Every row gives one point. Each copy is the shape, with its points in the same order, turned, moved and blurred by noise. Some copies are also mirrored. Which?

Shape:
[[ 15  -1  -5]
 [-26   5 -59]
 [ -4 -21 -14]
 [  5 -13 -15]
 [  5  21   3]
 [ 16   5   1]
 [-22  25   1]]
Copy 1, 7 rows:
[[  7   8  -3]
 [ 25 -37 -52]
 [ -9 -12 -12]
 [ -1  -4 -16]
 [ 29   3   7]
 [ 13  13   0]
 [ 38 -22   8]]
Copy 1 is: mirrored
Copy 2, 7 rows:
[[ -3   0   9]
 [-37  15 -51]
 [-26 -16  -9]
 [-22  -7  -3]
 [ 14   6   1]
 [  2  -1   9]
 [ 25  -1 -26]]
Copy 2 is: mirrored
Copy 3:
[[ 19  -3  -2]
 [ 50  47 -33]
 [ 30  19  10]
 [ 28   7   4]
 [ -3   1 -18]
 [ 12  -9  -2]
 [-10  24 -20]]
Copy 3 is: mirrored
Copy 4, 7 rows:
[[ 21  -7  11]
 [-27  17  60]
 [  4 -21  28]
 [ 11 -12  23]
 [  8  12  -6]
 [ 22   0   5]
 [-19  15  -2]]
Copy 4 is: mirrored

Shape:
[[-16  10 -10]
 [-57   0   0]
 [ 22  21  -2]
 [ 21  18 -22]
 [ 25  19   6]
 [  5  11  15]
 [-29  36  -7]]
Copy 1, 7 rows:
[[ -9 -31 -13]
 [-38 -18 -38]
 [  9 -39  24]
 [ 22 -44  11]
 [  7 -34  32]
 [-13 -26  20]
 [-26 -55 -13]]
Copy 1 is: mirrored
Copy 2:
[[-10  22 -10]
 [-34  44  -3]
 [ 31  -4 -15]
 [ 15 -11 -26]
 [ 37  -2  -3]
 [ 18  11   5]
 [  7  46 -23]]
Copy 2 is: only turned
Copy 3:
[[-15   6 -18]
 [-28   2 -60]
 [ -6  -5  21]
 [ -5  13  21]
 [ -1 -14  21]
 [ -2 -20  -3]
 [-44   0 -16]]
Copy 3 is: only turned
Copy 4:
[[-22   8  -8]
 [-37  52  12]
 [  3 -13 -26]
 [-16 -20 -20]
 [ 15 -14 -21]
 [  9   5  -8]
 [-18  28 -29]]
Copy 4 is: only turned

Shape, 7 rows:
[[-23  43  11 -13]
 [-38   6 -18  26]
 [ 15  37  28  38]
 [-12 -29  14 -55]
 [-25 -19  19 -15]
 [-28 -34 -22  20]
 [ 51   3 -22 -24]]
Copy 1 (7 x 4):
[[-16  15  59 -18]
 [ -5 -23  46  30]
 [ 49  14  51 -13]
 [-38 -20 -14 -40]
 [-15 -32  18 -21]
 [ -4 -43  10  33]
 [  5  42 -24  -6]]
Copy 1 is: only turned
Copy 2 (7 x 4):
[[ -8   5 -12  55]
 [ 24 -37  14  31]
 [-20  12  60  34]
 [-38 -25 -46  -7]
 [-26 -40 -10  14]
 [ 19 -60   7  -3]
 [ -1  34  -7 -30]]
Copy 2 is: only turned
Copy 3:
[[-19 -21 -14  37]
 [ -8 -25 -16 -29]
 [ 30 -31 -51  21]
 [-15  48  32  11]
 [ 15   8  22   6]
 [ -1   0   8 -45]
 [ -1  52 -55   0]]
Copy 3 is: only turned

Shape (8 x 4):
[[-22 -12   3 -11]
 [-40  19  39  -7]
 [  2   4  40  -6]
 [ 26   1  19   3]
 [ 11  10 -32 -21]
 [ 23 -22  -9 -38]
 [-12   9  14  -1]
 [ -2  11 -13   6]]
Copy 1, 8 rows:
[[-32 -16  -7  -7]
 [-60  -9  37  -5]
 [-28   2  31 -36]
 [  5  -2  19 -36]
 [  6  18 -15  12]
 [ -6  16 -30 -26]
 [-25  -9  21  -7]
 [ -2  -5  11   8]]
Copy 1 is: only turned
Copy 2 (8 x 4):
[[ -2 -13   8 -28]
 [  1  25  36 -44]
 [-27  15  35 -11]
 [-29   8  18  15]
 [ 22 -26   5  19]
 [-17 -45  17  11]
 [ -1  10  18 -16]
 [ 11   5  -2   4]]
Copy 2 is: only turned
Copy 3 (8 x 4):
[[ -7   3  26   1]
 [-49  21  22  18]
 [-28  36   7  -8]
 [  1  34 -14 -19]
 [ 40   8  10  17]
 [ 38  18  27 -24]
 [-19   8   6  12]
 [  9   5  -9  15]]
Copy 3 is: mirrored
Copy 4, 8 rows:
[[ 22   6  -7 -21]
 [ 27 -26  34 -18]
 [ -6 -20  13 -39]
 [-28 -12  -8 -32]
 [-17  35 -10   2]
 [-14  39 -15 -42]
 [  3 -10   7 -13]
 [ -8   2 -10   4]]
Copy 4 is: mirrored

Shape (12 x 6):
[[ 40  -9   9  38  21 -13]
 [ -4 -47  32  31  15   6]
 [  0 -40  14  29  20  -2]
 [-23   6  -4  -3 -22  -6]
 [ 13 -14  -6 -22 -17 -11]
 [  2 -36  47  26  20   4]
 [ 20 -13  -9  -8 -14  15]
 [ -1 -11 -10 -19 -40  23]
 [ -5  -4 -34 -24 -13   1]
 [-23  16  -7   0   2  10]
 [ 24 -25  23  -9   9   0]
 [ 14  -6   7  20  39   5]]
Copy 1:
[[ 13 -45 -25  30  17  31]
 [ 35 -18  24  15  43  15]
 [ 33  -5   4  24  31  25]
 [  8   5 -12 -24 -10  -3]
 [ 17 -17  10 -18 -25  16]
 [ 42 -28  17  26  35   5]
 [ -4 -10  17  -3 -20  28]
 [-13   6  32 -26 -20  13]
 [  3  15  -4 -16 -37  24]
 [  8  18  -7   8 -15 -15]
 [ 27 -34  18  14  -5  13]
 [ 16 -13  -7  47   9  15]]
Copy 1 is: only turned
Copy 2 (12 x 6):
[[ -7 -57  38   4   7  15]
 [ 14 -21  24  30  26  49]
 [ 13 -22  25  30  23  24]
 [-17  18 -11  11  -2  -1]
 [-16 -13 -24 -17  15  12]
 [ 12 -18  30  17  16  54]
 [ -7 -33 -30   5   1  11]
 [-17  -3 -49  11  -9  10]
 [ -2   0 -35  -4   6 -17]
 [  9   8  -1  11 -18  -8]
 [  5 -31   2 -13  12  37]
 [ 26 -36  32   2   3   9]]
Copy 2 is: only turned
Copy 3 (12 x 6):
[[ 16  -1  -8 -42 -40  43]
 [  5 -42 -25   4 -22  48]
 [ 18 -38 -18 -10 -15  51]
 [ -5 -13  12   9   5 -11]
 [  0   4 -32  -9  10  -7]
 [-11 -36 -24   4 -29  60]
 [ 19   6 -31   0  -6   1]
 [ 10   7 -22  24   0 -22]
 [ 28  10  -7   0  29 -17]
 [ 17   0  25  14   8  13]
 [ -1   2 -36  -7 -12  35]
 [ 28  -1  -2 -12 -17  51]]
Copy 3 is: only turned

Shape (9 x 6):
[[  1  20  11 -18  36   1]
 [ 31   9 -29 -11  20 -32]
 [ 11  -2  -4 -31   4   6]
 [  4  34  53  32 -21   9]
 [ 20 -25 -10  -2  29 -18]
 [-43  48  26  42 -25  21]
 [ -3  27   8  -5  16  -5]
 [ 10  -4  -6   6 -16 -20]
 [-15   1  10 -18  -1 -30]]
Copy 1 (9 x 6):
[[ 40 -27  25  -4 -15  -8]
 [ -3 -54   1   2  20  -9]
 [ 23 -20 -13  11 -16  -2]
 [ 27  32  40 -16  11  39]
 [-15 -37  16  16 -12 -15]
 [ 42  60  33 -40  20  -7]
 [ 34 -19  19 -12   0  -5]
 [-13  -7  -3 -11  11   5]
 [  3 -21  -1 -31 -19  -1]]
Copy 1 is: mirrored
Copy 2:
[[  5  15 -10   6  41  18]
 [ -5 -39  18  28  20  11]
 [ 23  -7 -13  16  13 -10]
 [ 11  18 -11 -53 -22  41]
 [-21 -12  10  10  22 -17]
 [  4  45 -25 -15 -46  58]
 [  6   8 -11   5  14  31]
 [ -8 -25  -4   1 -14   7]
 [-13 -12 -38  12   4  14]]
Copy 2 is: mirrored
Copy 3:
[[-13 -30  24 -24  25   5]
 [-30 -22 -15 -36   3 -32]
 [ -9   5   4 -23  35  -5]
 [ 59 -33   4   1   2  30]
 [-37  -8 -16 -29   4  12]
 [ 53 -26  40  41  -8  14]
 [  1 -28  20 -14  12  -2]
 [  4   4 -12 -14  -7  -6]
 [  0   8  24 -33  -6   0]]
Copy 3 is: only turned

Shape (14 x 8):
[[  9   5  -1   1 -23  -3 -28  12]
 [  5   2  12   5   6  31 -11  14]
 [-12  -1   5   1   8  27   7 -60]
 [ -8   3   3  -8   9  -9   5   7]
 [  7   1  12 -14   9  -9   4   9]
 [ -3  -2   9  -8   5  33   0   7]
 [ -6   5   7   6   2 -13  10  15]
 [-11 -25   6   4   9  -9   3 -24]
 [-18   2   0 -10 -24 -12   7 -14]
 [-13   8  -6 -11   0  -9  -6  13]
 [-13   6   8 -12   6  -8  -6  10]
 [-15  -1  -5  -1  -1   9  -3   5]
 [ 10   1 -33   1 -18 -12   8 -10]
 [ 21 -51   5   6 -12  -5 -29   2]]
Copy 1 (14 x 8):
[[  4  12 -11   1   5 -24   8  25]
 [-10 -23 -25  17  -3 -25  -9   8]
 [ 19 -46 -10 -10  -5  29 -38   7]
 [ -7  -4   4  12  15  -1  -4  -7]
 [-22  -5  -3   4  21  -2   1  -1]
 [ -8 -20 -28  16   1 -14 -22   0]
 [-10  -3   5   4   6  -9   8 -14]
 [ -6 -15  21  -7  -2   8 -27   3]
 [ 15   9  -2 -17   8   7 -12  -8]
 [  3   8   0  16  17  -7  -1  -3]
 [ -2  -2   0  13  23 -10  -6  -3]
 [  5  -3  -5  14   0  -8 -13  -2]
 [  3  18  -5   0 -15  23   7   8]
 [-29  12  12  -9 -18 -22 -24  43]]
Copy 1 is: mirrored
Copy 2:
[[-21  -7 -13 -18  -1 -17   8   1]
 [-16  -9  -4  -3  -1  26  -6   4]
 [ 26   3   6  43  -7   2 -25 -30]
 [ 16  -2  10  -7   4   6  12  10]
 [ 13  -5  11 -16   5  10  19  -4]
 [-12 -11   8  10  -2  25   0   3]
 [ 12  11   9 -19   1   6   9  12]
 [ 25   0  26  -1  11 -10 -19 -12]
 [ 12   8  16   6 -15 -24  10   0]
 [  9  -7   4  -5   7  -6  18  19]
 [ 14 -14   7  -9   0   3  11  14]
 [  0  -3  11   6   4   0   0  15]
 [ -2  24   4   6  18 -24  16  -6]
 [-24 -21  21 -30  21 -20 -23 -24]]
Copy 2 is: mirrored

Shape (11 x 8):
[[  7  33  29  27  38  -7  -7 -21]
 [ 15  12  23  -4  16  -1 -21 -19]
 [ 25   1   9  14  26  21  -6 -23]
 [-36 -18  -1 -14  -4  25  -4  -8]
 [ 39  26  33  36  10 -31 -11 -43]
 [-13  -2   5 -25  -2   4  34   0]
 [ -2  -9   5 -21   7  10 -17  20]
 [-21   2 -21   4 -26  -3  30  27]
 [-17  25 -44  -2  -7 -29  31 -11]
 [-15  -9  15 -10   1  21 -13  -1]
 [-23 -16 -22   8  16 -33  32  -9]]
Copy 1 (11 x 8):
[[ 42 -10 -26 -20  26 -11   7 -27]
 [ 16   7   6 -18  21 -11  -5 -25]
 [ 16 -23   2 -19  -2 -11 -12 -31]
 [-20 -15  28  26  10  -5  21  -4]
 [ 30  12 -39 -51  15 -36 -12 -16]
 [-29 -16   9 -11  17  23  26  -2]
 [ -6  12  22  12   5  20   1 -24]
 [-28 -10 -11  15  -5  36  13  31]
 [  5 -13  -1 -24   1  24  24  54]
 [-11  -3  16  17  16  -4   4 -21]
 [  0 -10  -5 -16 -20  11  53  19]]
Copy 1 is: only turned
Copy 2, 11 rows:
[[ 16  -5 -29  -1  33  48  -2  13]
 [  0  17 -20  -6  12  26  12 -19]
 [ 10 -18 -43   6  -4  22   8 -12]
 [  9  -6  -3 -45 -29 -12  -8  -7]
 [ -5 -14  -8  33  38  52  24  -8]
 [-27 -11  -8 -21 -21 -12  -9  21]
 [  1  18 -26 -30 -12 -18  17  -6]
 [ -3  -1   6 -13  -9 -41  11  45]
 [-14 -21   3   1  31 -37 -22  40]
 [  9  13 -14 -33 -16   4   2 -12]
 [-10 -41  -5 -33  23 -15  -1  35]]
Copy 2 is: only turned
Copy 3 (11 x 8):
[[  6  -6  18  10   5   3 -21  60]
 [-18 -10  27  -2  10  15  -3  29]
 [-13   2   6  19  31  25  -2  34]
 [  6  32   6  -7  -1  24   9 -22]
 [-13 -40  30  39   2 -12  -3  57]
 [  3  13  -1 -12  24 -15  -8 -21]
 [-11   2   0 -34  12  22  14   2]
 [ 16  -5 -41 -11  -2 -11   0 -29]
 [-17   5 -37   9 -19 -33 -29 -11]
 [  4  10  14 -12   8  27   9  -3]
 [ -4  29 -26   8  -6 -38   9   6]]
Copy 3 is: only turned
Copy 4, 11 rows:
[[  0   3 -40 -10 -31 -13   2 -34]
 [ -9 -14 -27 -11   5  -9  -9 -16]
 [-27  -8 -11   7 -19 -21 -12 -13]
 [  9  20  -6  34  22   0 -36   4]
 [-27   6 -29 -41  -9 -20  29 -37]
 [ -2   9   4  35  15  30 -18 -30]
 [  2 -11  -4   4   9  20 -39   6]
 [ -5  40  10  24   4  55 -11   2]
 [ 11  26   3  34  -1  40  39  -2]
 [ -2   8 -14  12  14   0 -41  -2]
 [ 25  29  30  20  -8  16  14 -20]]
Copy 4 is: only turned
